Every row gives one point. A path goes straight from each point to the next, and from the last back to the first. The post is the endless flat space through its rows: a point in 2 columns, a line in 3, a plane in 4, and so on, so that a path can go around it. Count how often the path circles the post. Going back the other way cancels.
In the rows, zero is written as 128.

Post (1 x 2):
[[122 121]]
Path (27 x 2):
[[ 73  71]
 [ 74  98]
 [118 130]
 [155 162]
 [136 140]
 [109 137]
 [ 89 105]
 [ 92  80]
 [138  97]
 [156 140]
 [159 173]
 [143 151]
 [164 147]
 [131 101]
 [122  89]
 [165 135]
 [143 143]
 [ 94 137]
 [ 86 101]
 [ 89  99]
 [ 85 129]
 [134 161]
 [165 147]
 [154 122]
 [151 147]
 [111 135]
 [ 78 102]]
Times around: 1

Post (2 x 3):
[[143 127 164]
 [137  99  94]]
Path (29 x 3):
[[126 122  61]
 [172 145 170]
 [163 123 150]
 [152 115  79]
 [102 123 126]
 [116 111 152]
 [131 129 137]
 [172 140 120]
 [167  95  86]
 [145 138  86]
 [111 115 115]
 [ 93  92 144]
 [142  78 128]
 [191 101 109]
 [155 116 115]
 [162 103 158]
 [164  67  88]
 [155 103  97]
 [169  99 190]
 [148  85 119]
 [189 135 144]
 [144 118  86]
 [119 113 116]
 [112  97 125]
 [114 130 134]
 [140 146  93]
 [131 107  76]
 [ 95 135 149]
 [ 95 105 147]]
Times around: 1

Post (3 x 4):
[[171 148 128 137]
 [ 83 112 128 131]
 [140 114 125 124]]
Path (32 x 4):
[[104 148 112 158]
 [187 213 160 201]
 [ 84 142 162 160]
 [121 105 134 116]
 [177 135 117 110]
 [153 144  87 119]
 [133 105 120 135]
 [144 127 147 166]
 [116 167 154 158]
 [121  76 131  84]
 [184 140  91  96]
 [162 129  86 122]
 [186 139 128 149]
 [171 169 151 170]
 [156  98 134 123]
 [117 140 136 156]
 [132 128 149 177]
 [139 116 152 134]
 [ 99 114 128  97]
 [129 155 108 115]
 [108 152 116 148]
 [145 138 116 158]
 [ 87  48 148 142]
 [135  85 141 106]
 [103 113 132 113]
 [115 145 165 159]
 [ 79  79 147 142]
 [150  81 125 121]
 [ 81  57 132 112]
 [120 148 145 134]
 [159  97 113  77]
 [133 144  92 114]]
Times around: 4

Post (7 x 8):
[[107 123 141 147 145 101 142  69]
 [126 137 164 122 138 107 139  84]
 [160 134 118 146  93 123 182 195]
 [100 107  97  91 131 122 118 139]
 [114 132 125 129 115 150 125  96]
 [ 93 116 169 124 140 122 162 111]
 [134 112 140 151 128 124 150 179]]
Path (29 x 8):
[[102  97 131  71 133 106 116 112]
 [134 176 123 132  79  95 151 120]
 [ 86 161 145 128 136 100 180 134]
 [161 153 191 177 160  79 202 126]
 [ 98  79 171 112 184  80 169 127]
 [130  88 122 126 119  81 130  92]
 [103 121 100 138 102 158 117 132]
 [117 147 169 160 135 138 134 122]
 [122 145 156 119 153 112 184 125]
 [126 103 130 108 126 152 137 147]
 [151 111 108 160 142  49 145 102]
 [128 145 138 144  84 147 130 113]
 [107 168 175 194 102 141 205 167]
 [113 134 158 111 157 104 152  99]
 [136 125 130 112 146  78 164 105]
 [113  98 163 117 162  62 146  98]
 [105 124 157 108 126 116 129 115]
 [ 86 105  99 115 145 117 112 145]
 [138 143 137 137 146 157  92 141]
 [153 146 173 171 129 156 195  94]
 [114  89  97 144 132 133  97 122]
 [105 114 138 134 101  92 172 137]
 [ 67 123 140 117 141 146 107 138]
 [ 67 133 147 117 162 159 107 129]
 [143 109 159 149 191  62 202 136]
 [185 137 167 103 140  88 190 137]
 [136 169  97 121 125 154 124 124]
 [121 152 149 151 112 144 136 144]
 [103 132 150  84  80 204 125 153]]
Times around: 4

Post (8 x 9):
[[186 138 158 143  96 114 100 155 145]
 [160  72 152 129 132  88 124 183 178]
 [116 147 156 138 150 134 115  97 122]
 [137 153 130 109 127 131 106 154 107]
 [ 79  96 142 147 150 161 129 136 117]
 [141 134 145 139 115 133 132 125 107]
 [126 101  94 115 122 139  99 119 105]
 [133 114 122 153 170 119 104 113 147]]
Path (28 x 9):
[[145 127 138 144 107 133  99 118 102]
 [ 93 121 141 135 121 129 171 105  83]
 [182  95 133 130 109  90 128 199 173]
 [203  81 141 156  84 132 149 181 150]
 [117 127 136 148 175 152 105 132 121]
 [106 108 134 116 147  97 114  72  98]
 [ 93  35 158 131 110  89 122 113 155]
 [144  90 152 128 152 104 108 131 112]
 [189 105 139 159 146 142 115 155 140]
 [144 166  93 118 141 133 124  98 119]
 [160  95 127  97  91  94 101 170 161]
 [ 69 110 145 124 123 140 113 113 101]
 [ 84 107  98 116 177 110  75 166 186]
 [136 117 125 118 110 149  90 135 136]
 [141  96 124 145 169 155 118 155 142]
 [111  96 175 137 161 125 119  78  95]
 [113 149 146 135 109 141  63 136 108]
 [158 119 128 199 163 116  97  84 103]
 [189  79 112 102  82 131 103 159 123]
 [126  98 126 172 157 159 164 145 138]
 [ 93 158 127 101 166 140  90 159 166]
 [109  99 104 150 191 170 105 132 160]
 [215  85 158 158 110  99 120 118 131]
 [ 82 138 153 139 200 106 142  79 111]
 [118  85 129 144  91 131 109 137 135]
 [140 152 107 123 161 115  65 152 189]
 [169  86 146 136 111 131  91 139 169]
 [135 100 169 160  89 170 128 150 103]]
Times around: 2

Post (10 x 11):
[[107  97 119 127 159 141 145 150 122 185 134]
 [172 119 153 110 146 138  88 122  97 128 145]
 [116 132  89 152 160 127 127 107 165  59  70]
 [142 133 138  95 132 124  94  80 130 146 155]
 [122 107 123 117 109 101 133 172 102 162 163]
 [150 134 126 111 134 113 124 121  84 149 136]
 [145 129 157  74 124 121 113 156 109 180 146]
 [158 133 105 166 156 112 124 102 160 133 121]
 [134 142  86 175 131 161 110 115 144 106  81]
 [120 139 121 197 151 151 142  95 149  84  82]]
Path (24 x 11):
[[132 135 176 108 168 219 125 112  94 175 123]
 [165 127 116 119 194  98 124  98 205  88  92]
 [144 130 173 102 132 122 110  80 102 118 142]
 [115 136 156 117  74 133  77 129  90 164 163]
 [134 145 108 114 166  84 152 131 120 102  99]
 [156 122 140 133 157 142 125 121 123 140 147]
 [158 108  57 167 135 120 152 160 157 170 112]
 [101  89 126 117 160 137  98  94 172  79 112]
 [156 114  88 151 164 113  63  79 142  68  96]
 [118 168 168 122  85 153 124 138  69 202 163]
 [126 152 138  70 114 137 130 138 120 158 138]
 [120 132 129  90 108 168  95 107 169 143 104]
 [134  85 127 157 131  93  99  98 132  82 163]
 [177 124 104 172 166 118 110  98 123 186 153]
 [129 159 109 186 160 147  99  91 166  89 122]
 [127 105 132 124 145 145 153 110 117 171 177]
 [190  94 111  98 168 133 101  94 136 182 140]
 [142 117 119 122 150 117 100 119 131 170 106]
 [124 146 153 179 127 169 105 144 126 156 134]
 [163 141  43 114 138  73 115 106 145 154 159]
 [131 122 130 153 113 150 153 120  90 130 156]
 [117 111 158 118 132 141 122 112 135 110 120]
 [139 126 146 100 143 130  69  82  85  65 106]
 [131 130 106 127 157 130 140 161 105 181 113]]
Times around: 5

Post (13 x 14):
[[140  88 147 130 101 134 144 121 163 135 120 185 109  76]
 [119 116 117 113 116 127  97 130 123  69 113 144 134 163]
 [164 111 176 126  94  84 116 108 100 140 137 123 114  92]
 [103 107 152 141 117 107 166  87  95 109 155 121  96 172]
 [100 142 148 159 164  78 156 160 139 156 123 156 107 117]
 [151 104 160 165 100 102 193 118 123 152 102 150 144  93]
 [147 102 135 118 133 140 121 120 150 159 115 119 158 164]
 [122 164 158 123 146 158  95 115 120 152 115 147 144 151]
 [114 149 173 142 104 133  95  97 146 135 161 120 141 158]
 [148 143 123 113 157 153 150 178 105 116 115  87 125 208]
 [151 123 139 118 145 188 108 115 128 116  88  98 149 141]
 [148 163 168  97 173 100 159 148 109 117 108 100 163 116]
 [154 108 182 142 143 166 142 109  92 124 150 128 146 121]]
Path (25 x 14):
[[145 133 165 139  86 121 174 129 107 132 116 140 146 123]
 [103 128 106 137 128 113 128 193 177 161  99  98 149 213]
 [129 113  89 109  85  86 117 126 162 155 104  96 179 189]
 [165 132 164 102 159 118  92 100 150 142 161 134 175 111]
 [156 147 134  87 128 108 168 143 139 130 133 156 116 146]
 [131 134 124 187  94  73 208 137 100 114  89  99 141 126]
 [132 108 194 100 161 132 126 127  63 136 157 126 113  88]
 [132 141 175 124 121 136 150 115  96 154 146 128 124 172]
 [185 120 170 117 131 138  85 179 142 129 145 126  95 115]
 [133 157 157 129 189 131 128 115 115 156 128 133 131 126]
 [119 117 130 104 200 111 161 127 113 116 131 110 195 145]
 [132 107 143  99 127  76 152 109  45 110 100 145  96 120]
 [125 125 190 151 106  57 109 109  68 102 113 177 188 140]
 [140 141 159 121 169 124  87 103  64 103 100 149 104 119]
 [150 171 152 142  83 142  74  77  74 188  92 156 153 163]
 [145 107 140 138 118 180 131 184 148  80 147  91 154 127]
 [154 161 164 149 127 137 161 183  92 176  96 119  99 133]
 [129 131 145 115 115  92  76 101 127 138  97 131 125 136]
 [137  84 156  74 132  91  95  58 134 131 161 135 122 138]
 [131 113 177 110 138 138 146  91 167  86 201 144 103 129]
 [111 177 168 129 128 108 157  94 110 129  71  98 127 163]
 [ 76 155 152 128 104  78 123 122 111 108  98 156  78 141]
 [122 116 168 123 167  62 111  99  84 101 122 107  93  95]
 [132 150 126 125 176 130 137 119  74  95  71 120 158 149]
 [121 155 153 133 125 117 119 119  78 112 123 127 142 146]]
Times around: 3

Post (17 x 18):
[[114 152 108 117 109 163 108  96 132 120 124 145 161  90 117 125 114 116]
 [127 142 104 134 132 152 107  97 136 143 120  77 148 138 172 134 127  88]
 [122 119 130 122  96 123  67 142 121 100 172 160 161 105 152 112 117 127]
 [171 127 120 153 123  93 147 125 134 121 128 146 144 116 115 132 145 137]
 [145 102 145 131 115 122 101 144 152 107 137 125 140 108 117 121 120 111]
 [202 147 165 156 186 136 177 147  77 128 123 101 140 118 104 160 173 171]
 [120 117 162 113 124 142 170  93  96  97  95  46 143 125 117 115 189  37]
 [136 152 121 183 112 117 113 131 143 153 151 111 119 150 123 147 137 124]
 [140 178 107 155 185  91  68 160 150 127 149  91 111 164 119 151 105 134]
 [111 148 125 135 101 101 127  65 138 121 124  97 143 103 134 122  91 146]
 [145 114 125 189 179 142 131 156 109 120 112 163  97 101 140 146 159 115]
 [140  95 118 157 161 119 109 145  98 139 149 172 129 101 115 137 156 144]
 [127 108 114 116 100 105 129 122 129 110 146 121 103 118 127 137 107  99]
 [138 149 114 145 156 117 142 141 131 135 160 138 116 129 115 118 105 134]
 [116 122 162 122 129 140 144 100 134 117 108  78 121 162 146 136 169  77]
 [150 135 120 110 113 151 105 155 127 126 139 142 124 138 136  84  91 140]
 [162 133 184 143 122  92  95 109 148 133 108 125 113 147 104 135  99  97]]
Path (30 x 18):
[[157 107 101 131 123 127  68 120 152 131 137 120 108 136 186 126  77 106]
 [113 184 178 126 117 116  84 119 206  72 127  80 115 127 138 126 115  47]
 [164 144 143  91 108 171 147 142 132 122 116  79 147 113 141 116 127 134]
 [114  88 201 205 160  63 158 102 107 135  89 159  68 128  66 157 180  42]
 [160 123 168 100 153 204 143 117 107 131  72 126 118 139 118 124  99 135]
 [126 138  54 122 143 104 111  83 133 128 154 150 146 126 118 125 107 108]
 [165  94 148 128 164 157 127 164  87  78 121  79  89 133  98 140 144 142]
 [155 168 104 164 160 154 102 121 118 128 170 173 177 119 112 146 163 128]
 [150 100 111 114 142 149 165 115 123 126 118 197 148  73 137  81 140 147]
 [138 140 125 152 133 127 118 120 154 149 102  75 148 119 116 128 149 120]
 [152 157 184 147 141 165 128  99 111 165 117  93 141 145 105 211 136 138]
 [125 161  66 162 203  98  77  97 171 134 100 103 137 112 105 152  87 101]
 [184 181 102 159 174 127 132  95 116 144 125 150 136 131  98 120  89 112]
 [155 129 114 193 122 139 126  78 117 161 137  44 176 146 143 191 166  95]
 [146 153 133 172 108  76 122 123 122 129 136 106 172 172 163 149 154 110]
 [180 156 149 192 180 109 165 127  66 136  99 177 146  69  91 172 199 103]
 [167  82 143  92 169 126 139  89 140 161 107 106 115 110 136 126 133  75]
 [137  98 120  78  88 142 123 105 137  94 135 138  92  88 130 103  68 108]
 [141 173 112 133 133 143 129 122 126  98 149  57 109 126 137 118 123 132]
 [130 154 123 149 117 121  93  85 119 149 110 135  86  99 116 155 130  55]
 [192 138 170 111 125 199 126 194 150 124 132 155 163  73 140 151 110 180]
 [ 85 158 134 170 135  74 117  79 134 129 138 164 164 128 154 141 124 119]
 [175  74 140 131 130 115 133 132  69 109 116 146 113 139 159 134 141  81]
 [113 129  97  89 190 168  95 171 103  72 110 149 161  96 138  89 104 149]
 [136 137 135 134 107 142  84 133 117 101 149  98 150 144 142 139 140 174]
 [182  89 118 116 184 131  88 166 131 114 153  74  80 139 143 160  90 144]
 [142 113 138 135 101 120 110  98 155 151 131  88 114 127  92 162 136  14]
 [137  71 180 112 131 121 122 154  74 112 146 178 114 106 139 114 149 130]
 [ 83 132  75 134 101 125 116 128 173 100 134 154 183  81  95 111 100  69]
 [151 135 132 124 144 141 141 120 114 119 102 141 123 141 116 130 129 129]]
Times around: 3
